Each row is a point. Each copy is the shape, with its points in the same order, stretched, turned, moved and blurred by noise. Some copies are also mirrored. Which?
(in the rows, 128 means zero)

Shape (6 x 3):
[[167 132  89]
 [128 145  87]
 [148 142 186]
 [142 137 229]
 [109  93 116]
 [112 135 108]]
Copy 1 (6 x 3):
[[163 112 176]
 [170 157 141]
 [ 91  84 141]
 [ 43  74 126]
 [146 109  98]
 [152 147 129]]
Copy 1 is: only turned
Copy 2 (6 x 3):
[[101 120  79]
 [112 116 111]
 [178 149  78]
 [204 162  76]
 [111 157 127]
 [126 129 122]]
Copy 2 is: mirrored
Copy 3, 6 rows:
[[179  72 122]
 [141  72  93]
 [174 169 136]
 [174 204 155]
 [108 117 156]
 [134  96 103]]
Copy 3 is: only turned
Copy 4:
[[120  81  94]
 [ 90 104  99]
 [115  85 178]
 [125  82 212]
 [119 151 127]
 [ 86 116 122]]
Copy 4 is: mirrored

Shape, 9 rows:
[[125 147 101 190]
 [139 130 165 110]
 [143 154 172  83]
 [100 135 107 112]
 [155 169 161  93]
 [109 168 152 123]
 [117 111  54 167]
 [ 97  98  97 146]
 [ 70 126 152 133]]
Copy 1 (9 x 4):
[[129 197 131 100]
 [167  96 142 129]
 [184  69 130 111]
 [142 115  82 119]
 [171  83 130  88]
 [198 129 110 113]
 [ 66 167  98 106]
 [115 141 105 147]
 [206 137 104 168]]
Copy 1 is: mirrored
Copy 2, 9 rows:
[[ 49 123  83 113]
 [164 139 167 131]
 [168 141 196 114]
 [111 183 149 145]
 [154 131 189  83]
 [103 133 159 126]
 [ 72 180  78 131]
 [108 182 112 178]
 [108 152 143 202]]
Copy 2 is: mirrored
Copy 3, 9 rows:
[[147 106 134  88]
 [103 144 151 179]
 [ 61 156 150 185]
 [112 161 122 136]
 [ 54 134 142 161]
 [ 75 167 163 153]
 [181 104  87  77]
 [173 149 122 132]
 [124 201 176 176]]
Copy 3 is: only turned

Shape (12 x 6):
[[ 38 142 137 142 144 126]
 [138 124 104  99 155 165]
 [107 100 131 107 114  95]
 [154 144 152 124 151 158]
 [138  66  88 206 130 105]
 [ 93  60 120 107 136 100]
 [153  74  93  97  82  85]
 [179 149 107 127 149 128]
 [183 109 141 106 146 101]
 [180 162 135  97 136 151]
 [114  67 113 136  80 109]
 [103 103 126 105 132  98]]
Copy 1, 12 rows:
[[ 57 181 166 110 175 167]
 [190 120 108 134 155 128]
 [ 68 117  98 115 123 169]
 [156 150 147 129 130  96]
 [ 54  59 128  76 189  39]
 [ 64 123  67  78 133 172]
 [102  41  62 136 115 160]
 [140 103 115 179 146  70]
 [113 117  75 146  99  99]
 [190 113 132 181 119 106]
 [ 88  64 126  83 145 161]
 [ 75 128  81 119 128 163]]
Copy 1 is: only turned
Copy 2:
[[140 182  80 162 172 118]
 [156 113 148 153 106 101]
 [131 145  85  84 113  95]
 [151  93 156 154 117 141]
 [155 156 175  62 157  54]
 [147 141  71  78 119  61]
 [118 145 116  40  80  58]
 [172 111 188 125  92 145]
 [172  83 139  87  84 137]
 [151  89 169 146  87 158]
 [ 97 162 109  62 129  40]
 [148 144  84  98 113 102]]
Copy 2 is: only turned
Copy 3:
[[101 167 152 152 110  63]
 [148 138 101 101 147 119]
 [117 100 120 171 110 104]
 [116 127 137  77 134 129]
 [ 51  65  88 155 222 114]
 [111  83  90 171 128  77]
 [123  67  86 200 125 143]
 [133 119 150 117 152 155]
 [130  78 133 114 130 140]
 [142 135 151  87 124 161]
 [ 84  84  71 185 140 115]
 [121 106 127 163 106  97]]
Copy 3 is: only turned
Copy 4, 12 rows:
[[151 115 154 178 169 147]
 [133 100 136  73 114 122]
 [ 83 104 117 137 171 126]
 [119 133 133 112  94 119]
 [134 189  56 153 223  88]
 [ 92  93 132 127 199  91]
 [ 52 102  83 108 177 129]
 [101 161 118  88 111 132]
 [ 66 144 117  97 125 100]
 [ 96 126 126  82  76 140]
 [ 87 107  74 151 197 122]
 [ 94 107 144 135 163 117]]
Copy 4 is: only turned
